Each point is reached from the start by the listed moves, each made once or not at all, plus a little noise. Is the number of moves made odd or even? Then give how often each move was made.
In the rows, zero is written as 128.

Moves:
(1): [171  98 137 110]
(2): [142 152 143 111]
(3): [113 120 199 137]
Start: [134 140 140 138]
Points:
[135 144 139 139] -> even (0, 0, 0)
[120 134 210 143] -> odd (0, 0, 1)

Moves:
(1): [191  94 134 114 139 131 120 126 115]
(2): [134 182 149 128 151 131 159 138 139]
(3): [124 113 181 141 137 120 132 121 146]
(4): [134 139 122 165 136 135 140 113  95]
(5): [112 107 102 130 167 128 121 138 142]
(6): [121 114 140 109 124 189 146 130 109]
(7): [125 120 127 124 116 107 169 142 127]
(8): [142 126 136 153 121 132 106 178 129]
Start: [122 109 121 147 117 106 149 104 129]
Points:
[177  54 197 128 137 165 163  97 123] -> odd (1, 0, 1, 0, 0, 1, 0, 0)
[127 137 122 172 156  89 182 185 158] -> even (0, 1, 0, 0, 1, 0, 1, 1)
[109 129 165 161 184 112 178 119 175] -> odd (0, 1, 1, 0, 1, 0, 0, 0)
[132  84 179 179 109  78 171 161 147] -> odd (0, 0, 1, 0, 0, 0, 1, 1)

Moves:
(1): [182 146 124 120 123 130 132 123 128 131 127 140 141 133]
(2): [128 143 120 131 123 127 129 151 104 125 152 101 133 118]
(3): [116 108 184 121 124 151 138 135 135 139 159 131 139 140]
(4): [143 130 124 164 103 124 144 144 127 129 130 147 128 127]
(5): [120 145 148 144 152 127 132 130 137 117 134 125 119 122]
(6): [129 126 114 138 101 180 123 135 138 111 126 127 125 131]
(7): [119 119 119 111 120 136 162 142 141 114 112 135 125 122]
(8): [137 108 124 131 144 121 114 160 139 115 138 120 119 132]
(9): [129 140 108 139 117 115 127 123 165 142 139 111 110 126]
(10): [129 135 119 128 145 135 126 143 119 156 110 125 131 129]
(11): [121 123  97 142 141 111 143 105 114 142 175 142 145 140]
(12): [126 146 124 121 135 111 109 153 145 114 120 145 136 134]
(13): [133 113 124 136 138 131 111 112 135 136 104 106 183 121]
(14): [127 138 124 127 135 121 133 135 125 119 119 117 125 166]
Start: [141 143 137 134 103 141 113 129 141 123 131 122 131 120]
Points:
[128 142 157 204 102 203 155 156 140 151 197 149 152 139] -> even (0, 0, 1, 1, 1, 1, 0, 0, 0, 1, 1, 0, 0, 0)
[197 196  37 166 116 137  94 204 167 125 186  99 145 174] -> odd (1, 1, 0, 0, 0, 1, 0, 1, 1, 1, 1, 1, 0, 1)
[131 155 114 149 136 145 131 137 197 147  93  85 160 104] -> odd (0, 0, 0, 0, 1, 0, 1, 0, 1, 1, 0, 0, 1, 0)
[114 165 149 167 148 131 143 134 173 169 201 105 129 179] -> even (0, 0, 1, 0, 1, 0, 0, 0, 1, 1, 1, 0, 0, 1)
[194 176  63 161 108 121 149 177 133 146 139 138 230 123] -> even (1, 1, 0, 1, 0, 0, 1, 0, 0, 1, 1, 1, 1, 0)
[212 181  44 202  82 152 100 147 185 162 137 142 204 137] -> even (1, 0, 0, 1, 0, 1, 0, 0, 1, 1, 1, 1, 1, 0)
[180 150 196 142 144 174 111 132 157 164 126 110 200 129] -> odd (1, 0, 1, 0, 1, 0, 0, 0, 0, 1, 0, 0, 1, 0)
[189 168 100 143 150 123 103 193 225 125  91 103 170 114] -> even (1, 0, 0, 0, 1, 0, 1, 1, 1, 1, 0, 1, 1, 0)

Moves:
(1): [170 129 112 124 122 125 110 138 119 140 125 128 130 111 124 138 142 127
 133 148  98 132 102 132 112 105 125]
(2): [127 147 106 117 140 132 129 126 143 120 126 122 117 110 144 119 130 126
 113 121 125 130 145 126 122 137 138]
(3): [144 121 139 135 122 132 131 123 116 141 124 134 123 140 131 123 119 103
 139 126 107 138 108 121 131 153 118]
(4): [124 132 138 127 113 131 122 140 121 120 132 136 129 130 120 133 140 127
 141 120 119 146 128 131 141 126 107]
(5): [133 131 142 146 121 115 131 142 129 140 139 120 125 138 123 131 133 132
 130 128 120 132 130 124 106 127 132]
(6): [115 115 114 132 130 136 138 146 126 140 125 125 136 140 123 146 130 112
 116 131 122 127 125 141 112 128 143]
(7): [132 125 123 142 132 132 149 129 128 118 138 109 129 122 137 116 130 136
 134 110 112 134 122 143 116 135 113]
(8): [118 126 153 121 134 151 104 134 143 120 132 140 135  96 134 117 140 149
 124 132 147 122 132 130 137 130 130]
(9): [132 126 117 126 138 131 116 111 139 142 124 127 129 127 116 129 139 108
 132 133 135 141 142 125 112 121 122]
(10): [113 114 131 124 125 120 119 132 123 148 138 119 124 118 129 128 148 117
 143 138 126 108 132 115 127 132 130]
(11): [129 147 139 128 117 135 120 107 132 148 167 133 133 130 146 142 135 144
 140 116 125 109 142 138 121 141 114]
(12): [129 130 112 143 149 110 132 126 128 141 129 166 144 116 138 148 146 113
 142 144 117 132 132 135 112 133 113]
(13): [121 124 158 142 131 127 163 129 128 147 149 123 148 142 134 101 125 124
 117 121 120 122 124 126 132 107 115]
(14): [130 122 124 124 117 121 131 144 131 130 119 123 133 155 135 128 125 124
 134 119 136 126 131 122 116 127 120]
(15): [127 115 107 128 140 117 120 129 142 128 130 119 117 140 144 119 116 131
 134 126 118 134 136 127 122 122 142]
(16): [121 136 139 115 128 125 127 120 133 136 117 118 123 118 135 144 135 122
 135 139 137 142 129 128 133 114 134]
(17): [111 134 123 160 111 131 135 107 112 120 107 136 127 143 162 108 145 111
 106 146 132 151 120 109 121 133 134]
(18): [148 119 124 141 134 133 147 128 153 157 128 133 117 151 129 129 136 142
 120 139 122 135 114 122 122 118  95]
(19): [129 141 114 132 138 133 126 123 120 123 129 136 142  94 128 135 134 131
 145 104 130 130 112 113 162 118 136]
(20): [120 128 119 111 123 120 118 145 131 114 143 127 132 125 116 121 117 151
 149 140 129 136 112 121 111 131 134]
(21): [125 136 133 139 125 133 134 140 126 128 129 134 132 119 129 132 112 135
 132 133 129 125 128 127 120 123 113]
(22): [135  87 127 121 121 131 128 146 109 130 131 126 137 151 131 135 137 130
 120 128 134 134 146 111 135 131 136]
(23): [123 122 131 126 131 132 134 119 133 124 122 140 127 147 127 133 134 123
 138 137 126 115 150 123 117 127 136]
(24): [129 146 113 118 127 125 137 113 136 145 115 120 113 131 125 108 115 151
 145 123 127 123 143 136 136 137 154]
Start: [117 137 106 136 143  95  91 125 139 103 131 158 124 122 133 118 133 104
 122 133 128 128 137 126 130 159 125]
Points:
[130 135 116 186  96 104 108  91 110 156 157 146 117 184 173  92 173  93
 157 110  88 182 167 114  97 211 103] -> odd (0, 0, 1, 1, 1, 0, 1, 0, 1, 0, 1, 0, 0, 0, 0, 0, 1, 0, 0, 0, 0, 1, 0, 1)
[128 124  61 182 137  66 110 175 141 139 123 197 131 160 205 131 169  91
 169 155  89 228 118  48  95 160  82] -> even (0, 1, 1, 1, 1, 0, 0, 0, 0, 0, 0, 1, 0, 1, 1, 1, 1, 1, 1, 1, 1, 1, 0, 0)
[154 152  57 158 172  58 126 148 173 218 121 152 130 144 168 117 136  50
 159 161  54 169 148 132  33 131 131] -> odd (1, 1, 1, 0, 1, 1, 0, 0, 1, 0, 0, 1, 1, 1, 1, 1, 0, 0, 0, 0, 1, 0, 0, 1)
[ 75  90  98 137 166 112  76 143 141 144 184 190 163  89 189 178 222 106
 198 121 104 126 189 125 131 159 121] -> even (0, 0, 0, 1, 0, 1, 1, 1, 0, 1, 1, 1, 0, 0, 1, 1, 0, 0, 1, 0, 0, 1, 1, 0)
[ 99 136 128 182 124 135  84 105 175 188 160 186 110 154 179 121 227  65
 128 163  97 148 170  95  66 196  89] -> even (0, 1, 1, 1, 1, 1, 0, 1, 1, 1, 1, 0, 0, 0, 0, 0, 1, 1, 0, 0, 0, 0, 1, 0)
[144 143  86 104 157  92  89 145 177 210 188 181 159  80 188 118 205 164
 189 155 109 116 144  90 118 127 105] -> even (1, 1, 0, 0, 0, 0, 0, 1, 0, 1, 1, 1, 1, 1, 0, 1, 0, 1, 1, 1, 0, 1, 0, 1)
[127 137  84 128 167  64 129 129 151 175 135 175 153 153 151 110 158  78
 197 131 107 164 181  73  93 161 146] -> odd (0, 1, 1, 0, 1, 0, 0, 0, 1, 0, 0, 1, 1, 1, 0, 1, 0, 0, 1, 1, 0, 1, 1, 1)
[108 117  85 155 134  99  94 207 142 129 141 144 163 112 201  99 161 119
 119 158 111 179 118  73  80  98 165] -> even (1, 1, 0, 0, 1, 1, 0, 1, 0, 0, 0, 0, 1, 1, 1, 1, 1, 0, 1, 1, 1, 1, 0, 0)
[163 145  81 183 156  77 138 157 163 249 152 180 126 131 133 117 185  57
 161 175  31 156 126 122  52 143  67] -> odd (1, 1, 1, 1, 1, 1, 0, 0, 1, 1, 0, 1, 1, 0, 0, 0, 0, 1, 0, 0, 1, 0, 0, 1)
[151 129  98 221 147 100 116 170 148 194 143 215 185 126 160 112 184  74
 151 186  78 184  59  82  43 121  62] -> even (1, 0, 1, 0, 1, 1, 0, 1, 1, 0, 0, 1, 1, 1, 0, 0, 1, 1, 1, 1, 1, 0, 0, 0)

Moves:
(1): [148 138 132 132 115 123 121 135 126 107 143 146 113 128 165 144 138 135
 128 150 138 123 127 125]
(2): [141 131 135 135 113 111 121 150 142 116 146 102 147 124 128 145 123 136
 137 144 127 109 149 109]
(3): [120 124 139 123 104 129 128 128 147 135 152 104 149 130 143 130 163 118
 109 122 109 144 156 125]
(4): [113 133 134 142 141 109 136 133 126 104 123 117 142 111 128 127 142 123
 143 166 139 166 116 133]
(5): [ 97 120 143 154 135 118 149 118 110 134 108 119 139 113 133 154 132 129
 147 113 129 123 115 123]
(6): [125 108  98 115 112 124 133 114 144 124 134 132 135 147 138 154 114 108
 158 133 128 133 135 129]
(7): [107 118 153 124 110 141 143 149 132 112 123 132 150 123 124 130 117 126
 123 112 125 121 135 144]
(8): [142 105 130 130 133 133 108 116 129 146 127 126 140 119 133 141 122 142
 115 114 136 137 142 130]
(9): [120 118 124 146 133 117 123 130 144 134 133 121 109 123 148 118 121 119
 117 126 131 130 133 152]
(10): [133 144 104 143 125 131 117 138 108 121 124 125 133 124 132 120 131 127
 124 122 140 111 138 142]
(11): [126 138 136 138 138 148 143 117 132 136 152 143 136 111 142 116 120 141
 162  98 136 127 154 122]
(12): [ 99 150 127  99 131 107 112 117 129 133 138 121 142 139 120 134 130 129
 123 119 149 121 124 140]
(13): [139 133 128 153 171 148 147 116 130 123 136 135  91 158 100 156 148 137
  85 120 123 128 127 120]
(14): [105 122 135 114 130 127 119 113 109 120 141 119 108 138 138 126 120 120
 129 132 121 130 156 137]
(15): [125 122 107 133 132 140 139 133 147 110 125 128 129 125 147 141 118 156
 132 125 116 133 132 131]
(16): [136 122 113 116 117 126 113 108 123  91 117 112 134 103 123 145 125 116
 125 109  95 123  95 143]
(17): [124 128 129 107 148 141 142 140 119 126 122 108 104 120 128 156 142 128
 132 112 153 122 149 130]
(18): [141 101 128 165 110 115 133 127 127 123 123 137 124 116 119 114 134 167
 135 162 121 138 131 154]
(19): [143 126 120 147 135 127 121 142 131 135 151 117 123 144 142 111 131 140
 139 111 116 138 107 124]
(20): [130 119 117 117 126  94 139 123 111 126 121 130 118 134 129 128 121 140
 121 121 126 139 138 128]
(21): [137 136 139 112 120 138 140 127 127 137 131 105 124 125 150 127 118 130
 122 120 127 133 113 129]
(22): [130 143 136 136 103 134 133 131 114 148 112 153 108 131 110 134 119 123
 131 119 116 162 128 115]
(23): [146 137 138 127 151 121 118 138 133 116 117 137 136 136 131 136 128 126
 133 124 112 120 141 147]
(24): [129 137 128 118 128 127 140 158 112 137 137 142 119 112 138 139 116 116
 133 129 111 132 130 145]
Start: [105 130 151 130 118 122 125 115 144 145 146 141 137 106 119 106  95 111
 124 127 123 117 107 144]
Points:
[114  98 112 219 124  77 124  58 138 149 168 132 132 113 141 179 113 156
 125  20  70 169 150 217] -> odd (0, 0, 1, 0, 1, 1, 0, 1, 1, 1, 1, 1, 1, 0, 0, 1, 0, 1, 1, 1, 0, 1, 1, 0)
[ 95 118 168  60  64  74 148 135 123  49 174 112 156  83 218 185  90  66
 141 136  46 172 142 221] -> odd (1, 0, 1, 1, 0, 1, 1, 0, 0, 0, 0, 0, 0, 1, 0, 1, 0, 0, 0, 1, 1, 0, 1, 1)
[117 162 119 100 138  69  98 150  85  88 160  99  69  68 233 184  70 137
 123  79  99 187 127 249] -> even (1, 0, 0, 1, 0, 0, 0, 1, 1, 1, 0, 1, 0, 1, 1, 1, 1, 0, 1, 1, 1, 1, 1, 1)
[ 98  43 171 164  54 118 140 131 174 108 158  42 145  73 205 217  73 148
 160  57  38 164 173 219] -> even (0, 1, 1, 0, 1, 1, 1, 1, 1, 0, 0, 0, 0, 1, 1, 1, 1, 1, 1, 0, 1, 1, 1, 0)
[ 97 119 181 194  59  49 137 132 109 150 142  86 126  90 172 130  99 138
 124 126  74 148 198 197] -> odd (0, 1, 1, 0, 1, 0, 0, 0, 1, 1, 0, 0, 0, 1, 0, 0, 0, 1, 0, 1, 1, 1, 1, 0)
